Each point is reached from the start by the listed moves, each made once or not at all, plus a little noise. Say if it took an odd or an even number of moves. Then give how often each move was made.
In the rows, 128 means zero.

Moves:
(1): [243 118 122 114 129]
(2): [122 195 126 113 128]
Start: [106 122  98  96 159]
Points:
[216 178  91  68 158] => even (1, 1)
[109 118  95  99 155] => even (0, 0)

Moves:
(1): [218 139 133 111 111 140 120 124 144 131 123]
(2): [123 197 121 123 127 126 134 130 126 114 138]
(3): [130 142 221 135 131 118 119 127 129 124 126]
(4): [149 129 120 199 119 121 122 136 131 121 121]
(5): [141 126 128 137 195 137 130 121 131 123 128]
(6): [117 136 131 135 112 200 124 122 117 121 120]
(7): [135 129 137 137 126 139 249 127 128 136 117]
(8): [126 128 135 119 134 134 125 192 138 132 134]
Start: [137 153  93 149 108  96 133 171 113 134 148]
Points:
[236 238  85 194  77  94 122 173 132 116 139] => odd (1, 1, 0, 1, 0, 0, 0, 0)
[237 240  89 209 136 190 121 221 128 107 156] => even (1, 1, 0, 1, 1, 1, 0, 1)
[231 245 195 146 150 175 113 220 125 110 151] => even (1, 1, 1, 0, 1, 1, 0, 1)
[241 227  83 138 155 108 136 166 125 115 163] => odd (1, 1, 0, 0, 1, 0, 0, 0)
[143 159 102 167 160 174 131 156 105 121 137] => even (0, 0, 0, 0, 1, 1, 0, 0)

Moves:
(1): [185 133 134 114 121 126 132 127 133 129 131 146 105 134 118 125 142 123
 109]
(2): [123 170 128 132 143 118 128 128 121 111 124 122 129 126 109 113 122 127
 126]
(3): [124 121 180 112 121 124 152 132 110 138 125 118 126 124 124 129 132 150
 139]
(4): [139 131 129 164 123 122 143 129 131 119 127 132 120 140 135 127 125 139
 141]
(5): [135 116 129 126 169 119 138 138 125 125 125 120 137 131 141 134 139 126
 111]
(6): [127 140 137 126 132 164 121 134 141 145 127 137 143 135 126 118 148 138
 130]
(7): [130 121 122 108 139 140 189 115 130 138 123 132 129 119 132 125 116 133
 128]
(8): [123 134 115 111 111 130 143 184 129 133 116 113 117 159 132 141 123 130
 145]
(9): [123 129 126 134 135 110 128 117 182 136 131 132 115 120 130 136 131 140
 131]
(10): [136 128 123 128 133 118 136 130 111 176 134 124 135 134 113 123 127 132
 130]
(11): [129 126 129 119 131 128 138 135 137 108 193 125 132 137 121 129 121 133
 134]
(12): [112 116 139 130 142 116 115 130 116 131 117 174 116 129 108 143 125 134
 132]
(13): [124 127 127 129 112 108 148 131 139 122 122 140 189 125 120 121 140 122
 133]
(14): [125 122 131 123 127 120 139 105 130 131 127 130 120 163 132 126 128 145
 115]
(15): [131 151 130 118 127 126 116 132 115 133 134 135 135 126 172 123 117 143
 135]
(16): [134 141 127 132 125 131 124 121 125 126 132 117 137 130 132 183 123 128
 130]
(17): [123 131 124 124 125 118 141 127 118 128 133 127 117 121 125 128 157 127
 129]
(18): [137 127 109 126 130 130 125 137 128 123 119 119 133 124 124 128 130 160
 132]
Start: [166 108 135 123 128 132 102 169 156 112 117 136 123 147 142 135 129 137
 167]
Points:
[175 152 110  94 178 104 181 181 146  99  94 136 205 126 173 109 128 184
 165] => even (0, 1, 0, 0, 1, 0, 1, 0, 0, 0, 0, 0, 1, 0, 1, 0, 0, 1)
[183 151 127 163 176  63 161 173 202 113 180 126 192 164 118 178 136 160
 181] => even (0, 1, 0, 1, 1, 0, 0, 0, 1, 1, 1, 0, 1, 0, 0, 1, 0, 0)
[226 120 118 102 101  96 146 149 162 106 111 148 158 177 127 180 183 172
 147] => even (1, 0, 0, 0, 0, 0, 0, 0, 0, 0, 0, 0, 1, 1, 0, 1, 1, 1)
[182 133 112 152 215  87 177 166 174 145  96 154 121 148 115 196 115 202
 177] => odd (0, 1, 0, 1, 1, 0, 1, 0, 1, 1, 0, 1, 0, 0, 0, 1, 0, 1)
[223 162 166  97 152 127 212 223 186 160 150 162  95 193  79 190 130 239
 210] => odd (1, 1, 1, 1, 0, 1, 1, 1, 1, 1, 1, 1, 0, 0, 0, 1, 0, 1)
[228 130 190  79 111 117 249 160 141 174 185 172 167 197 152 102 177 214
 184] => odd (1, 0, 1, 1, 0, 1, 1, 0, 0, 1, 1, 0, 1, 1, 1, 0, 1, 0)

Moves:
(1): [207 127 152 124 124 126 109 119 124 117 142 126 140 121 129 134 127 126
 131 135 124 115 128 116]
(2): [149 198 133 125 133 124 130 143 128 129 114 115 131 134 123 130 140 114
 112 142 141 124 123 110]
(3): [121 130 175 139 132 120 131 123 121 136 132 128 128 127 126 121 127 125
 120 121 134 126 119 132]
(4): [127 134 116 205 131 110 131 122 111 144 117 132 143 118 120 137 119 133
 144 121 122 129 130 118]
(5): [125 123 126 132 181 126 126 119 131 135 136 119 139 132 123 122 127 129
 126 128 131 134 132 121]
(6): [127 133 127 139 135 181 126 124 125 123 122 132 127 122 117 130 131 126
 134 126 129 128 129 127]
(7): [146 120 124 124 125 134 199 127 140 127 134 130 130 136 137 118 126 130
 133 121 126 121 136 120]
(8): [134 114 131 127 134 140 130 183 115 130 133 141 133 129 134 143 138 131
 136 127 134 136 135 117]
(9): [131 128 133 136 126 132 118 134 185 137 119 128 126 140 116 128 120 136
 131 135 127 130 132 125]
(10): [136 127 129 118 125 134 124 122 122 188 130 132 123 130 125 126 134 119
 130 128 130 140 127 141]
(11): [125 134 122 133 119 127 126 127 137 132 177 129 121 120 120 135 135 116
 118 134 127 132 130 125]
(12): [126 133 130 129 135 121 127 112 135 127 127 183 129 126 131 125 126 132
 121 122 124 133 128 120]
(13): [116 132 129 112 116 136 132 127 132 131 131 127 195 120 127 136 127 124
 128 134 126 116 126 128]
(14): [133 125 124 133 124 132 117 127 113 132 139 128 131 209 116 133 132 111
 120 126 132 126 136 134]
(15): [125 130 137 130 126 136 127 124 132 133 129 125 128 133 174 134 142 130
 131 132 127 135 137 132]
(16): [128 127 134 117 134 124 137 119 126 114 114 118 123 123 121 198 123 117
 126 115 134 112 125 121]
(17): [127 118 118 129 121 124 134 127 141 120 128 134 133 120 111 121 203 127
 144 128 136 129 130 125]
(18): [123 146 137 126 124 127 134 124 119 133 136 113 135 133 130 137 130 209
 124 121 125 126 130 127]
(19): [128 137 138 119 138 128 129 126 123 121 132 133 124 127 130 129 124 125
 175 130 128 133 126 131]
(20): [122 114 138 132 142 123 136 118 112 132 133 132 123 127 115 139 125 124
 126 196 120 121 129 128]
(21): [129 120 122 129 116 125 132 122 116 127 135 127 133 125 137 133 122 135
 131 136 189 138 130 136]
(22): [132 121 131 123 122 130 132 121 126 121 127 125 131 130 127 132 129 124
 129 135 121 177 116 119]
(23): [124 130 133 122 120 127 123 118 120 124 125 122 133 119 118 130 122 125
 128 126 129 136 180 137]
(24): [137 140 131 130 143 131 137 137 131 125 128 126 134 137 133 140 129 132
 119 126 124 142 125 200]
Start: [173 135 120 118  92 125  91 157 159 149 130 129 109 127 133 102 121 121
 128 103 107 147 140  93]
Points:
[249 234 224 169 120 137 121  95 112 126 120 153 219  93  73 222 183 165
 168 161 107 174 164 112] => odd (1, 1, 1, 1, 0, 1, 0, 0, 0, 0, 0, 1, 1, 0, 0, 1, 1, 1, 1, 1, 0, 1, 1, 1)
[237 114 205 136 139 162  97  86 113 135 167 101 145 196 123 199 206 169
 134 164 173 179 145  75] => even (1, 0, 1, 0, 1, 1, 0, 0, 0, 0, 0, 0, 0, 1, 1, 1, 1, 1, 0, 1, 1, 1, 0, 0)
[168 144 143 180 144 174 158  81 174 238 129 158 203 202 112 202 111 172
 136 142 100 142 224  77] => even (0, 0, 0, 1, 1, 1, 1, 0, 1, 1, 0, 1, 1, 1, 1, 1, 0, 1, 0, 1, 0, 0, 1, 0)
[177 149 194  99 143 200 168 139 137 210 210 171 184 204 156 199 156 148
 159  82 117 202 154  67] => odd (0, 0, 1, 0, 1, 1, 1, 1, 0, 1, 1, 1, 1, 1, 1, 1, 0, 1, 1, 0, 0, 1, 0, 0)
